Each wall is flat, endless, passes through zero and stands at right angles to its row. A trip goes straight from one point to another. Which walls does it cross, in order?
(in the rows, 128 means zero)

Walls:
(1): [ 86 165]
(2): [113 192]
(3): [172 184]
(4): [116 134]
(5): [ 86 130]
(6): [ 75 118]
(7): [142 129]
Trips:
[128 193] to [107  99] => 7, 6, 3, 2, 1
[160 175] to [121 188] => 4, 5, 7
[101 107] to [ 52 117] => 2
[ 92 106] to [159 101] => 1, 4, 5, 7, 6
[199 168] to [144 135] => none
[184 123] to [ 98 233] => 2, 1, 4, 5, 7, 6
[101 140] to [ 89 129] => none
[159 152] to [196 138] => 2

Walls:
(1): [104 135 139 175 132 173 126 120]
(2): [154 174 185 155  84 134  17 124]
(3): [ 81 151 125 117  51 179  81 125]
(4): [104 108  85 146  75  88 122 129]
(5): [222 125  64  60  80 127 135 103]
(6): [103 143 119 205  83  74 160  86]
Trips:
[128 136 137  48 159  66 192 123] to [ 66 160  82 162 138 155 181 114] => 6, 5, 4, 1, 3
[160 108 116 124 230  93 114 115] to [104 130 174 130 117  60 203 134] => 6, 4
[ 95 152 155 135  91 150  55 133] to [ 99 133 197 132  31 167 183 113] => 6
[165 102 126 111 149 126 176 121] to [106 105 188 113 113 112 129 136] => 5, 2, 3
[144  75 140  79 172 154  97 150] to [ 83 152  55 122 101 174 121  85] => 3, 1, 4, 6
[138 171 139 161  57 138  68 126] to [124  96 116  56  87 156 137 131] => 6, 1, 2

Walls:
(1): [124 128 195 127 131 160 149 161 176 142 104  82 156 197]
(2): [187 167  91 132 127 185 167 160 114 100 159 152 162 137]
(3): [ 73  69 125 111 174  70 144 138 127 141 131 159 160 212]
(4): [188 147 115 122  78 162 146  30 101 136 128 100 117 154]
(5): [112 151  76 115 121 189 159 146 113 144 164  87 130  66]
(6): [160  95 146  92 167 176 130  86 225  94  75 124 169  49]
(7): [119 168 153 104 144 103 107 110 195 183  84 144 106  81]
(8): [155 125  63 124 103 115  73 198  69 156 130 152 110 126]
(9): [171 186 168 102 148  93  83 178 202 124 102  85 174 146]
Trips:
[162 130  81  77 130  79 127 131 161  68 108 126 130 169] to [105 146 212 146 124  68 137 118 142  48 155 128 203 155] => 1, 8, 4, 2
[ 76 165 112 163 159 114 111 215  97  64 133  70 173 131] to [131 107 106 149 155 175 170 129 112 123 238 108 103 136] => 9, 1, 8, 3, 4
[126 134 137 179 158 106 120  60  74  57 209 124 146 115] to [127 169 227 130  98 131 182 133 133 157 165 127 154 109] => 5, 1, 9, 7
[179 130 162 206 109 130 245 100  84 140 165 132 119 103] to [174  51 133 139 135 113 167 162 120  72 137 182 194 196] => 1, 5, 3, 4, 8
[105 142 113 146 161 101 146 137 151 136  59 136 142 188] to [198 103 106 138 140 136 169 187 179 146 143 157  61 135] => 2, 8, 6, 3, 5

Walls:
(1): [123 137 113  85 210 183 126 161 129 119  91 156 117 159  31  67 105 116
 180 147  76 104  79  58 135 162 129  91 152  76 116 154]
(2): [182 122 153 155 230 127  60 137  64 173 139 119  89  55 107 137 141 134
 122 199  95 129  49 135 109  93 142 133 106  84 105 160]
(3): [ 95  95 149 135 128  92 209 139  91  90 191 159 170  98 161  79 114  75
 104 159 166  49 132 165  70  68  59 138 152  84 126  99]
(4): [145 116  71 138 104 124 134 157 156 199  92  50 143  71 105 184 125  93
  98  50 193  93 136 168 130  71 215 183 123 161 102 188]
(5): [ 28 212 110 178 163 221 160 138 144 152 179  80 194  96 181 117 145 128
 122 101 144 166 125  59 161 129  92 124  29  73 153 118]
(6): [116 120 140 141 118 224 127 178 111 140 128 126  95  96  95  88  57 129
 143 126  58 183 181 135 116 122 140  74  79 170  57 136]
(7): [106 170 149 110 122 118 180  48 138 106 149  98 117  94  75  44 175 156
  97 151  69 102 171 129 124 136 146 124 165 137 112 156]
Trips:
[107 155  77 148 130 110 140  59 122 151 133 108 159 155 186 161 114 219
 115  75 176 137  88  83  99 136 157  47 120  65 158 100] to [126 147 116  61 116  80 149 237 141 136 116 153 125 133  95 116  52 132
 129  98  53 150 176  87 131 109  91 132 138  82  95  58] => 1, 6, 3, 5
[ 85  62  53 151 121  84 148 126  99 102 130 161 176  83 138  99 167 117
 149 167  94 101 132 155 106  95 102 129  71 168 170  93] to [114 130  64 146 137 190  61  73  53 162 120 117 110 128 185 125 139 142
 135 153 138 126 165  96  62 120  99 178 164 157 176 123] => 2, 7, 3

Walls:
(1): [157 129 102 100 167 104 143 136  91 182 153 142 103 139  86 137 138 139
 128 153 121  79  90 153 112 104 107 122 146 132  80 143 131 180 150 102
 106 107  79 128 140 109 130 108 115  68 131 133]
(2): [149 188 154   7 138 106 117 108  77  94 196  79 146 151  89 119 154 151
  93 146 110 141 104  30 138 115 134 120 189 147 119 141 144 132 123 146
 112 158 125 167 114  58 128  92 126 170 130 105]
(3): [117  78  85 183 171 142 195  90 119  86 159 163  55  72 100 132  61 144
 160 143 187 136 137 117 169 145 114 120 117 151 127 155 168 146 195 143
 144 174 137 174 134  96 105  93 139 149  88 149]
(4): [105 105  86 152  96  97 130  70 138 183 130  77  98 158 136 220  51 169
 133 155 138  88  98 205 176  66 128 123 131 149 164 176 128 124 168 106
 167 137 134 112 138  70 104 120 122 144 130 126]
(5): [115 198 161 197 183 124 107 184 115 150 138 151 165 140  98 176 110 102
 115  90 155 183 131 109 118 121 112 147 150 148 103 115 154 150 128  44
 162 138 197  79  78 105  71 117  66 156  96 149]
(6): [122 179 186 109 101 156 207 116  98  76 175  96 163 110 144 105 177 101
 127  72 112 115 100 115 147 163 159 118  97 116 167 108 130 114  82 140
 149 158 222  71 112 160 145 103  85 156 130 126]
Trips:
[185 119 130 146  87 212 169  37 135 141 143  76 149  99 157  91 150 190
  54 107  89 124 152 103 129 169 163 116  39 157  95 107  87 124  78 134
 179 142 153 103 118 161 136 127 188 120 136 213] to [ 68  77 100  84  92  91 206  66 115 154 134 133 148 146 135  67  67 108
  77 139 117 182 117 141  88 134 139 108  84 147 172 120 141 125  73 137
  95 132  75 220 136  86 140 162 188 181  99 135] => 3, 2, 4, 6
[145 127  76 115  63 137  93 181 179 174  45 131 102  40 106 113  87 118
 182  21 123  74 170 124 174  96 235 148 167 168  79 163  70  69  69 220
 134 146 120 133 107  96  82  95 143 102 120 147] to [131 113 129 169 157  55 132 146 127  87 104 160 142 181 157 245 139 126
 105 166  82 167 150 136  78 106 202 145 118  92 150  82  98 180 182 118
 157 124  83  74 167 111 153 118 152  48 145 109] => 1, 5
[155  91  73  77 115 143 102 150  86 150 121  96 118 106 140 106 134 106
 132 156 166 111 235 133 168 141 175 136 106 110 154  72 128 170 214  60
 154 170 107  70 136 120 150 151  78 186 163 151] to [153 140 150 142 103 185  95  85 166  85 104  74  73 107 140 176 183 154
 145 123 154 161 119  66 133 161 151  78  88 187 149  75 125 131 108 224
 160  83 148 129  58 107 161 124 156 129 135  95] => 5, 6, 2, 4
[151 117 114 170 139 128 136 140 188 154 129 136 142 100 127 158 150  59
 102 101  70 129 120 111 149 118 111 185 130 144  45 154 133  68 117 108
  89 105  70 137  87 158  94  83 116 119  87  74] to [148 141  91 147 149 178  75 160 123 143 135 116 115 106 158 103 145  97
 183 200 109 151 167 123 153  97 174 175  92 153 149 123 189 139 132 144
 142 163 169 154 114 124 179 116 168 126  83  70] => 1, 3, 5

Walls:
(1): [121 140 110 123 125 142  75  68 153 106 100 212  86 123 124 112 231 123
  96 118 114 207 162 133 106 138  73 112 177 121 120  73 160 132 104 155
 131 109 145 107  70 171  77 155 124  97  83  78]
(2): [108 190 130 146  77 124 137 134 125 158  89 113 142 104 146  97 174 160
 156 153  98 160 140 133 172 132  79 116 249 195 146 135 122 108 118 155
 168 113  89 141 136  82 199 196 116 117 144 135]
(3): [ 87 131 146 143 163 155 158  85 108 156 155  85  49  91 137 127 131 143
  94 162 142 171 143 105 112 136 135 206 108  97 119 116 117  93 122 145
 195 166 196 119  82 156 113 112  85 141 171 104]
(4): [179  72  63 154 179  98 107 130 116 152 141 164 139 115 102  61 160 119
 128  90 136  97  61 112 171  99 170 146 100 142  37 145 137  99 140 108
 105 139 146  86  84 157 183 126 119 195 146 176]
(5): [116 123 184 129 137 147 109 133  97  98 149 185  74  80 115 130 111 132
 118  69 158 120 142 164  98 187 112 133 134 137 162 185 112 156 130 137
 178 146 104 143  84 116 152 147 158 112 173 169]
(6): [136  93 106 123 117  85 191  77 179 111 143  87 111 147 154  81  43 129
 176  90 162 129  83 156 111  83 111 120 153 160 146 118 185 151 135 128
 156 136 113  92 172  92 195 151 146 114 107 124]
(7): [147 138 182 104 184  96 101 130  99 100 159  98 150 127 165 104 111 144
 166 144 210 104 110 148 177 124 169  81  98 152 102 153 115  55 105 122
 157 172 133 153 100 134  92 127 144  87  37 103]
Trips:
[100 133  82 126 130 128 123 106 144 117 111 129  84 159  74 108  66 132
 145 161  91  83 100 133  77 123 139  83 173 106 128 132 188 154 183 203
  98  77 108 133 166 146  89 142 143 167  66 124] to [198 212  61 143  83 166 134 192 184 148 135 124 144 125  60 131 105  54
 175 150  98 133 168 161  98 136 186 119 181 179 131 163 111 124 190 125
  90  63 173  90 129 130 166 159  78 114 128 178] => 2, 1, 4, 6
[113  84 144  73  76 104 106 139  96 150  95 187 198 132 158 114 154  92
 118 139 106  81  84 148  88 139 112 123  66 137 107 133 137 203 155 155
  67 167 157  79  94  65  52  83  78 175 168 116] to [143 113 127 102  97 124 106 169  79 140  80 140  81 126 107  73 140 162
 130  98  56  34 193 212 109 119 155 155 179 168 151 142 115 131 167 120
 117 157 132 128 188 177 123 160 120 105 136 191] => 5, 2

Walls:
(1): [160 128  78 162 161 131 132 144 145 128 118  49 103  99 186 135 183 142
 174 110  81 134 104  98 125 115  94 112 139 105 130 120  90 135  53 147
  68 110  56 118 135  89 155 139 131 153 156 200]
(2): [181 185 116  93 157 116 178  97 132  58  95 172 133 133  69 108 112 137
  70 153  89 195 166 151 158 118 200 174 159 126 108  69  80 115 114 151
 121 116 198 135 168 129  85 104 159 139 141 122]
(3): [147  54 120 133 103 136 118 168 117 127  74 120 131  80 116  97 146 123
 150 150 183 131 115 127 161 132 140 154 113 115  91  70 158 134  97 158
 104 199 146 148 155 203 114 112  89 104 180 127]
(4): [104 140 101 157 145 131 155 118 165 135 104  52  66  99  73  87  74 127
 216  82 137 145 204 149  69 159 155 142 138 126 135 145  44  80  19  52
 184 108 122 164 139 158 172  73 132  70 127 122]
(5): [132 144  73  58 129 138 144 135 112 107 144 157 127  90  91 134 123 110
 174 143 101 128 108 139 147  97  95 207  96  90 136 142  80 114 204 128
 122 139 121 125 107 105 111 119  91 155  40 117]
(6): [133  70 107 159 138 164 168 132 132 117 144 119 117 152 142 168 130 159
 103 184 179 112 165 122 121 156 112 111 170  63 125 132 134 121 147 143
 114 111 118 139 118  83 103  78 178 110 161 151]
(7): [134 139 164 165 114 138 127 162 116 161 133 159 126  77 109 134 115 129
 208 108  62 172 100  92 130 123 107 149  68 112  97 154 142  93 100 188
  74 172  58 204  85 153 107 131 105 145 115 150]
(8): [173 150 164  78 151 141 157  99 157 137 185 133  99 151  85  88 123 101
 136 145  84 146  95 163 101  54 168 106  76 100 171 131 155 164 140 128
 119 128 168 100 143 116 119 105 121  83 215  71]
Trips:
[142 110 112 120 123 112 151  81  75 190  68 127  73 133 122  95 145  70
 192 208 132 164  79  89 206 128 172 172  89  95 114 130 113 144 100 178
  93 106 241 121 145 167 149  78 117 126 199  92] to [ 62 109  99 143  82 156 164 106  88  82 126  99 125 103 135  91 117 123
  53 149 117 113  94 134 142 128 118 158 113 160  51 117  91 148 170  48
 124  87 199  87 147 102 128 146  65 142 167  97] => 7, 4
[193 119  69 150 170 188 143 123 185 115  63 179 131 101 103  79 112 108
  61  83 144  73 165 161 166 143 109 119  99 172 112 101 106  52  51  96
 154 146 181 176 107 105 139 154  77 137  88 118] to [120 128 108 145 170 151 126  56  90 161 112 120 122  53 107   7 125 125
 135 101 131 116  71 176 168 133 157 108 127 102 142  80 108  96  95 166
 114 131  78 157 126 132 140 173  97 127  78 130] => 7, 1
[127 112 130 124 116 117 125 124 163  73 182 149 192 149  87 177 163 125
 123  54 109 107 131 168 137 111  83 112 153 100 175 135 148 102 161 167
 170 179 143 151  85 111 138  91 118 135  43 121] to [138 118  73 141 111 146 118 157 146 108  96 134 170 148 209 106 101 144
 166 139  63 204 112 152 119 135 191 145 129 147 165 117 112  53 121  73
  66  97  97 104 115 156  96 131 125 139 109 142] => 6, 2, 1, 4

Walls:
(1): [ 83  52 164  95 163 155  69 128 167 110 194 192 190 146 114  95 166 134
 129 129 202  93  73  81 109  88 187  78  70  97 163  80 103 161 182 211
 189 155 170 130  61 226 119 106 200  99 150 141]
(2): [161 213  75 116  74 166  57  93  42 113 141 108 120 149 161 120  83 157
 105 130 113  65 146 179  76 214  67 115 140  71 144 122 207  87  61 140
 144 160  80 124  89  95 215  47 103 152  92  75]
(3): [110 170 177 135 153 149 152 106  59 120 152 143 177 119 154 164 142 119
 190 101 192 146 120 117 126  73  62 144 158  92 109 131  50 127 152 146
 164  53 102 134 121 174 104  72 142 105 119 106]
(4): [136 136 141 104 224 181  99 169 115 128 179 103 106  87 196 163 119 177
 162  65  68  89 151 110  72 141 158 160 159 168 182 187 143 125 129 111
 158 164 118 148 121 189  99 193 156 173  83  81]
(5): [167 159 161 191 107 153 131 113 167  48  98  90 155 131 105 151 143 155
  77 178 151 157 161 135 110  59 230 159 145 121 173  70 102 166 105 157
 141  84 187  95 195 219 139  83  91 117  68 130]
(6): [139  71 119 108 129 212  25  99 111 120  43  97 155  97 142 129 120  80
 130 144 175 132 108  74 107 161 140  91  99 173  99 112  96 165 144 152
 117 115  89 168 102 122 128 134  97 140 124 102]
(7): [ 33 149 157 196 160 148  63 128 167 164 199 120 146 123  44 139  51 162
 225  41 109  53 185 138 102 156 117 137 173 144 102 102 168 172 100 128
 116 110 121 176  98 142 168 128 112 172  89 157]
(8): [108 110  78  89 107  65  74 133 123  70 192 229 152 122  72 137 143 120
  93  78 208 113 152 151 152 107 103  77  93  79 188 161 101  86 100 171
 107  32  69 131  94 108  83 157  93 112 151 140]
(9): [127  94 162  74 101  93 110 114  99 115 190  89  47 164 157 118  73  87
  62 120 149  33  86 123 125 160 215 135 151  93 147 169  72  73  87 122
  86 109  67 149 118 152  67 111  85  61 141 131]
(10): [117  63 176 151 142 125 132  88  98 164 142 177 141 131  56 102 158 173
 160  74  49 172  95 123  81 121 112 130 110 112  75 183 146  82 127 182
 105 120  89  89 131  96 112 152 103 143 111  60]
(11): [203 105 207 170 111  50 161 144 183 141 103 165  95  53 140 138  54 136
 155 123 125 138  71 139 139 162 131  65 119 108  78 179 117 135 131 183
 118 148  73 128  60 219  89 108 167 115 110 145]
(12): [122 144 152 145 125  90 241 126  64  82 130 207 170 194  89 185 134 145
  81 108  82 124 133 128 160 206 142 156  53 139 127 192 152 143 213 116
 110 139 158 151  69 180 138 128  85 189 183 155]
Trips:
[134 142 201 171 166  68 106 162 109  76 118 160 132  89  91 155 164 159
 203  84 174 122 144 177 155 162 123 107 144 149 162 123 133 214  18 106
 115 162 121 120 126 178 174 109  64 123 153 145] to [146 159 119  89 142  93  57 158  92 100 139 145 126  69  87 100 122 141
 148 117 175 146  59 171 147 126 136 155 117 169 116  84 123 149 107 181
  63 130 169  96 166 219 213  89 104 153  70 195] => 1, 4, 12, 6
[105 168 178 186 150 136 155 110  96 146 138 127 157 149 198 114 160 162
 157  46 138 123 197 143 133  50 125 104  85  87 166 164  74 116 142  90
 165 138 115 182  50 105  98  52 192 157 141 160] to [144 109 155 108  75 105 156 103  93 129  81 141  70 119 121 104  97 119
 185 162 153  95 108  80 127 141 141 144  83  73 179 114  90 130 155 102
  96  89 155 152  52 201 174 101 111 173  80 107] => 2, 9, 5, 6, 4, 8, 7
[151 103 145 158 112 166 148 119  63 118 153 145 154 180 138 135 103 137
 146 112 140 150 142 108  74 187 207 111 117 105 196  36 133 125 130 158
 137 167 128 107 155 180  87 143  79 170  93 198] to [133  89  85 166 141 126 137 204 109  98 163 126 143 108  91  94  98 125
 130 118 142 152  96 132 108 185 105 150  90  82 106 109 193 135 114  48
 185 114 124 156 162 134 177  97  85 115  93 196] => 6, 9, 4, 1, 5
